Each row is a point. Any point is a mix of the corners, with weights that add up to 1. It lies inside the corners' shape when no weight is negative. Is each point inside? If not, which corners have a negative weight?

Corners:
(1): [ 14 -13  -2]
(2): [-92  47  -2]
(3): [ 53 -22 -65]
(4): [-11 -36 -29]
Points:
[  5 -16 -11] -> inside
[ 17 -25 -42] -> inside
[-58  19 -12] -> inside
[  8 -10 -19] -> inside
[ 36 -10 -47] -> outside (4)
[ 13 -16 -18] -> inside
[-13  19 -21] -> outside (4)
[-60  19 -12] -> inside
[-62  29 -35] -> outside (1)

Corners:
(1): [ 14   1  12  -1  29 -13  -2  13]
(2): [  4  -5  17 -36 -10  -1  29  15]
(3): [ 5  6  3  6  9 17 29 15]
(4): [-23  12  26  -6  22  10 -13  -5]
(5): [ 15  22  22  12  -6 -10  21  10]
(6): [  1   5  -7  -5   9   0 -41  10]
(7): [ 14 -16  23   2  -5   4  -9  24]
(8): [-95   4   6  12  12 -13  32  -2]
(9): [ 16 -16   9   9  -8  -1  14 -12]
Points:
[ 4  3  8  5  5  8 20  9] -> inside
[ -4   3   4  -2   9  -1 -16   7] -> inside
[-32  -6  12   3  -2 -10  41   6] -> outside (4, 6)
[-10   2  14   2  -6   5  12   5] -> outside (1)
[-2 -6  8 -6  3  1 -1  4] -> outside (5)
[ 9 -3 13  1 13 -6  1 10] -> inside
[-11  -5  27  31  -8   4  14   9] -> outside (1, 2, 6)
[ 0  9 18  2  7 -1  8  7] -> inside

Corners:
(1): [-22   2  45   4   7   9  -6 -23  15  -3  69]
(2): [-16  22  -5 -40  -9  17  12 -10  11  25 -11]
(3): [ 95   8 -14   7   0 -41  19  -4  16 -10 -19]
(4): [ 49  -8   4 -80   1  -7   0  -4  -3 -11 -24]
(5): [  5   8  18   3 -17  14 -16 -23   2   2 -25]
(6): [-23  11  -8   7  27  31  -8 -19  24 -12  -3]
(7): [-21  32  -9   6  10 -20  14  88   0  -6 -30]
(8): [ -1  -2  44 -11  15  28  21 -23  -2   8 -10]
(9): [-26   1  -1   6  11 -49   0   4  17  19 -28]
(10): [ -4   1 -12   7  21  31 -27   0  17  45  19]
(11): [-14 -12   5   1  -8  18  16  22  27 -10 -18]
(12): [-21 -13 -19   1  -3  24   6 -19 -17   2 -19]
Points:
[-10   7   2  -9   6   6   7   1   9   6   4] -> outside (5)
[  7   5  23 -15   5  -2   3  -9   1  11  11] -> outside (6, 11)
[-5  7 -3 -1 12 -2  6 15 10  6 -6] -> outside (5)
[-11  -1  -6   0   8  13  -3  -8   5  11  -6] -> inside
[ -2   4  -4   2  13  20 -14  -4  14  23   4] -> inside
[-53   8   1   8  14  19   0   3  15  26   8] -> outside (3, 4, 5)
[ 42  -4 -15 -20   5  -6   3   6   4   0 -36] -> outside (1, 2)
[ -9   1   2 -10  -3   8  10   6  17   4 -14] -> inside

Corners:
(1): [  3 -32  18 -31 -75  13 -41  64  28 -20 -12 -22  48 -40]
(2): [ 29 -46  -6  11 -64  33  35 -32  28  37 -39 -16 -55  52]
(3): [ 54 -13 -70  -9  17  35 -33  58  -2 -13  54  75 -42 -37]
(4): [-19 -13 -22 -35  23  15 -17 -40  -4 -14  20   7 -17  37]
(5): [-13  36 -91  11 -53 -15  12 -47 -32  60  23  52 -57  52]
(6): [ -5 -22 -15 -44 -12 -68 -79   1  45  65 -13  -7 -35  45]
(7): [ 17  13  -5  12  33  17  37 -22 -40  62  51  19  -7  59]
(8): [ 44 -61 -88 -12  -5  -1 -12   1  -9  20 -20  28  24  19]
(9): [-22 -85  -6 -14 -55 -72  44  -2  17  64   3  40  21  39]
(10): [-57   5 -20   2  -4   1  41 -25  -6  47   9  27  19 -50]
(11): [  1  18  -2 -65 -59  -8 -22 -37  30  26  26 -51 -27 -42]
(12): [ 31  16 -17  -3  44 -82 -63  60 -10 -39  42   6 -28 -57]
(13): [  2 -10 -40 -27 -19 -30  36  51  52 -10 -32 -13  16  15]
(14): [-28 -11 -50  36 -23  -6 -42 -25  78  -7  47 -51  30  54]
(15): [ 61  64  23  28  36 -58  11   4  34  -8  48  75  -6 -21]
Points:
[ 21 -16 -24 -15 -27   9   3 -17  19  25   9  13 -12  41] -> outside (10, 12)
[-20  -8 -25  -4 -17 -15   7 -13  14  31  15  11   4  -4] -> inside
[ -1   4  -7  -8 -13 -25  -9   4  20  20  22   7 -11   7] -> outside (8)
[ 13 -16 -26   2 -32   3   7 -13  14  26   1   5 -28  28] -> inside
[  2   3 -53 -11  11 -50 -25   9  15   3  25  37 -14 -20] -> outside (1, 2, 7)
[ -2  -7  42 -30 -11 -46 -10  12  28  21  -8  -9   7  -8] -> outside (3, 5, 8, 14)

Corners:
(1): [ 16 -21  10  -3   7  11   7   2  14  -5   2 -14   4 -12  11  10   0   4
   1  -5]
(2): [ 22   1  16 -12   8  -6   3  -6   1  10   0  -3  17   5 -12   5  -7  -4
   5 -15]
(3): [ -5  -2  13   8 -15   1  10  10  -4   1  -3 -14   9  -4   1 -25 -20   9
  14  -5]
(4): [  2   2   9   0  10  -8 -73  -1   0  -2  -4 -16  11 -11  -4 -16  14   1
  -5  -1]
(5): [  4   0   8  11   9   1 -10  -1 -15  19   5  -7  -1 -64 -10  10   5  -4
  -3  -4]
(6): [ -9  -3   3  -4   9   4   5 -17   8   0 -19 -20   6   2 -10   4   5   1
  -9  12]
(7): [  1 -19  -6  -2   1  -3   6  -7   2 -10  11  15   1   8  -6  -4   9   0
  -9   0]
(8): [ -2  -2  -3  -2   3   0   7  16   4  24   5 -17 -11   8  -6   9   1   2
   0  19]
(9): [ 11   2  31  -4   7  -4 -12  -6   2  -5   0  20  -7   2  -6   7  -1 -11
  -6   7]
(10): [-6 -7 -7 -2 -5 32 -6 -7 -2  6 -5 10 -2 -7  5  4  2  7 -8  0]
(11): [  3   7   1   3   2  -2   7  13   0  -9  -9  11 -13   5   3   7   8   3
 -10  -9]
(12): [ 12   6  -7   2   7   0   1 -10   8 -10   3  -6   1   1   6  -1  -3  -4
  20   4]
(13): [-11  -3  12  -8  11  -2   4 -11   8   8  12  -7   1  -6  12  10   0  -4
  -6 -10]
(14): [ 13  -6  13  -5   4  -5   3   0 -26  40  -8  -5 -51 -10   3 -41   8   4
   7  -9]
(15): [  2  -4  -1  38 -10  -2 -19  -7  -1  18  -3  -7 -22   5  -3  -7   6  -4
 -14   1]
(16): [  5   8  -4   4   3  16   4  -7   5   5   5 -11  15   3  14   2  16  11
 -24  20]
(17): [  3   4   9  -4   8  -6   0   5   5  -7   4 -18   2 -16  -1 -13 -30 -95
 -12  -9]
(18): [ 12   3  -6 -10   8  -6  -6   7  -3  -3   0 -13 -19   5   6 -14 -32  11
 -13   1]
(19): [  6 -13  -3  -6 -11  -3   8  -9  14   7 -16  40   9 -14  17   6  -2   6
 -13   4]
(20): [ -1   7  14  -7 -55  13   1  -7  13   6   1 -10  -1  -2  -6 -14   6   7
   1  -5]
(21): [  4 -16   0  -3 -78  -2   4  -6 -32  -7   4  -1   7   3  30  10   1   4
   4  -7]
Points:
[  6  -7   8   2   8  -3  -9  -1   6  -1  -1  -3  13  -7   3   8   4 -10
  -8   1] -> outside (10, 12, 14, 18, 20)
[ 19  -4   1   1  -3 -10  18 -10   4  16   1  11 -16   7   4  20  15  36
  -8   6] -> outside (3, 4, 10, 17)
[  6  -2  -1   3  -8   4  -6   4  -3   5   5 -10  -4  -7   5  -6   0   1
  -1  -6] -> outside (6, 9, 19)
[  4  -1   7  -2 -11   3  10  -4  -1   8  -3  -6  -3  -4   4   2  -4  -2
  -2   1] -> outside (4, 7)
[ 10   0   6  -2  -5  -5  12  -3  -1   5   7 -10  -6  -4   0   3   1 -12
  -6   0] -> outside (3, 4, 10, 19)
[  2  -1   5  -1  -1   2  -2  -2   2   1  -1  -8   0  -7   1  -4  -8 -28
  -7  -1] -> inside
[  5  -4   9 -11  -5  -1   0   0  -1  -1   0   0   0  -8   1  -3  -8  -8
   2  -5] -> outside (15, 16)

Corners:
(1): [-19  34  58   5  30   3 -35 -69 -12  54  51   8  21 -60  25  37 -49 -50
  -8 -62]
(2): [ 49 -12   4 -47  22 -43  31   5 -42  24  54  59 -49  16 -29  39   6  27
 -51  26]
(3): [ 24 -42  -2   3   9  21  47  -7 -50  41  52   0 -41  23 -14   4 -39  33
 -25  -5]
(4): [-45  65  36  23 -10   2 -13 -19 -13   9  43 -27  78  23 -20  61 -26 -71
 -14 -45]
(5): [-47  53 -43   0 -10 -12 -33 -38 -13  57 -46 -51   1 -21  44  35   1 -87
  -4 -51]
(6): [-11 -13 -59  17 -39 -23 -42  12 -45   4 -22  14 -11 -64  36 -54  35  14
  -9  62]
(7): [-15  20  37   8 -18 -35   4   5  -9  43  -1   5 -39 -35 -22 -84  -6 -32
  44  27]
(8): [-37 -59   5 -34 -35 -11  11  21  42  27 -15  24  31 -51  37   0  16 -42
  -9  -6]
(9): [ 38 -38  -5   0  -8  -7 -57  21  -6  -7 -43  17 -42 -54 -28 -17  30 -22
  42  11]
(10): [ 28 -28 -38 -57 -11   2  29 -20 -22  -1  41  76 -41  31 -29  -7 -34  40
  12  63]
(11): [-46  51  39  30  28  10  35 -40  -4  11 -32  10  42 -41   8  19  -7 -86
  -4 -83]
(12): [-23  -8 -27  20 -47  -4 -12 -13  22  34 -33  15 -17 -36 -16  -6  48  42
  24  34]
(13): [ 12 -18  53  11  12  10 -12  16  15  15 -16  -1  30 -13  43 -22   3  19
  18  75]
(14): [ 22  16 -21 -46   4  15  30  15  19 -27  56  16 -35  21 -34   8 -30  17
 -79  14]
(15): [  2  62 -28  -9 -36  -9 -19  31 -11  15 -54   1   3 -71  39   9   7  -8
  34 -36]
(16): [ 16 -35   1  15   2 -37   6  27  14  16  17  78 -48  48 -38   6 -73   0
 -59  17]
(17): [ 32  -6  15   9 -54 -44  -5 -44  -1 -34 -33 -16 -16 -19  31   0  -9  -3
 -19   2]
(18): [ 40 -13 -35   8 -15 -41 -32  -3  12  24 -30 -16  67 -50   5  -9  14  24
   9  18]
(19): [-36 -39  27 -53   5 -32   2   2 -26 -34  10  43  -2  73 -39  -6 -49  75
 -73  11]
(20): [-17 -34 -20 -21  55 -45  21 -17   0 -38  79  32 -21  20  13  37 -47  69
 -11   5]
(21): [-57  28  28   2  -1  12  27 -35 -20  44 -22 -36  12 -65 -38  74 -48 -95
 -13 -19]
Points:
[ -8   2   8   1  -3 -11   3  -7 -11  15  15   9   2   3  -8  14 -25 -11
 -17  -4] -> inside
[  0  -4  -9  -9  -8 -18  15  -3   6  -2  -2   6   1  -2 -11  52 -17 -18
 -53 -42] -> outside (1, 6, 7, 10, 13)
[  1   5  -7  -4 -11 -11   0  -9  -4  15  -2   7  -5 -24   4   5  -5 -14
  -6   4] -> outside (19)
[ -7 -10   7  -9   1 -22   7 -13 -12  21   9  23  -6 -11   7   2 -19   9
 -10   9] -> outside (4, 9, 14)
[ -1  18   3   0  -2 -19 -12 -19  -7  11   9  22  -1  -5   7  -5 -14   8
  -6  14] -> outside (3, 8, 9, 21)
[ -8   9   2  -5 -18 -13  13  -7  -7  18  -8   3   4  -8  -2   5 -14 -16
 -26   6] -> outside (1, 9, 20)
[  6 -14  -7 -10  -7 -18  -4  -3  -3   6  -2  21 -18 -13   9 -10  -6  20
 -12  17] -> outside (4, 21)

Corners:
(1): [-33  30   6  21  18 -31  37   4 -37  16 -15 -36   8  39   1 -27   3 -30
  22   5]
(2): [ 45  95  -4   0 -11  -3  34   2 -13   6  26  17  38 -16  43 -23  -3 -16
 -23  41]
(3): [ 59   8 -14  19  42  33  -7 -16 -23  34  -2 -28 -60  -9  27 -14 -45 -15
  25   5]
(4): [-11   2  14  37  18  -3  -9  35   2 -16   8  24  -7  22  19 -33  17 -26
   5 -52]
(5): [-21 -25 -17  13  20  62   5  32   1  -6 -65   6   5   7  30 -26  -5 -10
   5  -8]
(6): [  0  17   1  13  16  37  -2 -52   1  -4  11  32 -12 -24   3  19  -4  29
  35  23]
(7): [  5 -70 -17  22 -68  -9   3 -33 -11  -7 -66  18  37  31  44  41 -62 -20
   6  22]
(8): [ 69  63 -11   5 -14 -38 -18 -70 -60   6  -5  50 -28  12  10   3 -13  -1
 -34  23]
(9): [ 40   7 -23 -11 -44 -32 -12  40  50  17  -8  13  12   1 -18  19 -40 -11
 -19  -2]
(10): [  5 -29   8  26   6 -16  -4   7 -25 -10 -34 -13   3  35  20  -6  46  13
  44  10]
(11): [ 92  30  10  -4 -19 -79  30 -24   2  -6 -22  37  23 -29 -24 -52  -5  -2
 -14 -11]
(12): [ 12 -55  -9 -36  27   0   3  43   2  -1 -40  -3  -3  24  73  15 -75  34
  18  -2]
(13): [-12 -31 -19  27 -12  21  56  38  11  26 -34   2   4 -30  30  17  11   1
  -4  -9]
(14): [ 64 -28  -7  31  16  21   8  -9  47 -43 -44  12 -10   4  18   7   4   4
 -35 -26]
(15): [-39 -46  30 -32 -37  -7   9 -12  20  -1 -12   3  17   6  45 -10  -5 -33
 -20  -1]
(16): [ 17 -38 -11  18  -8  22  11 -53 -31  17  25  31  -8  37 -10 -18  -6   8
  -6 -22]
(17): [ -6 -11 -75  41  25   3  13 -25  23  14 -10 -30  24 -13  27  -6  54  -3
 -22 -40]
(18): [-49  81  45  48  20  -2  31  29  26  56  17  -6  11 -10  44 -69  -1   1
 -24  20]
(19): [ 28  32   1  34  12 -34   9  19 -23 -50 -12 -35 -40  -6   9 -37  27  48
  -2 -23]
(20): [-31   4  37  27  19   9  -3   8 -50  40   7 -24  14 -19 -21   1   0  32
   3 -13]
(21): [ -4  21 -22  26  -9  45  19 -17  11  24 -16   0  27  37  11 -34  56 -12
  11 -72]
Points:
[  5  18   1  16   0   2  10  -4   0  12 -11   8   4   3  19 -18  -2  -2
  -6  -2] -> inside
[  8 -12  -8  14   0   5   6  -3   0   4 -19   3   1  11  15  -9  -2   2
   0 -17] -> outside (2)
[ 19   6  19  14  11  -3   7  -5 -12   7   3   2 -24  10   1 -24  -2  10
   5 -18] -> outside (2, 5, 7, 17)
[ 22  17  -4  12  -2  -6   1 -16 -12   7  -8  13  -4   2   9  -2  -7   3
  -6   2] -> inside
[ 16  16   8  12  -3 -19   2 -20 -10   5   1   9   2  13  13 -20  -3  -6
  -5  -7] -> outside (5, 13)
[ 45  14   0   8  -7 -28  14 -13  -1  -2 -17  17   7  -6   3 -22  -5  -1
 -10  -7] -> inside
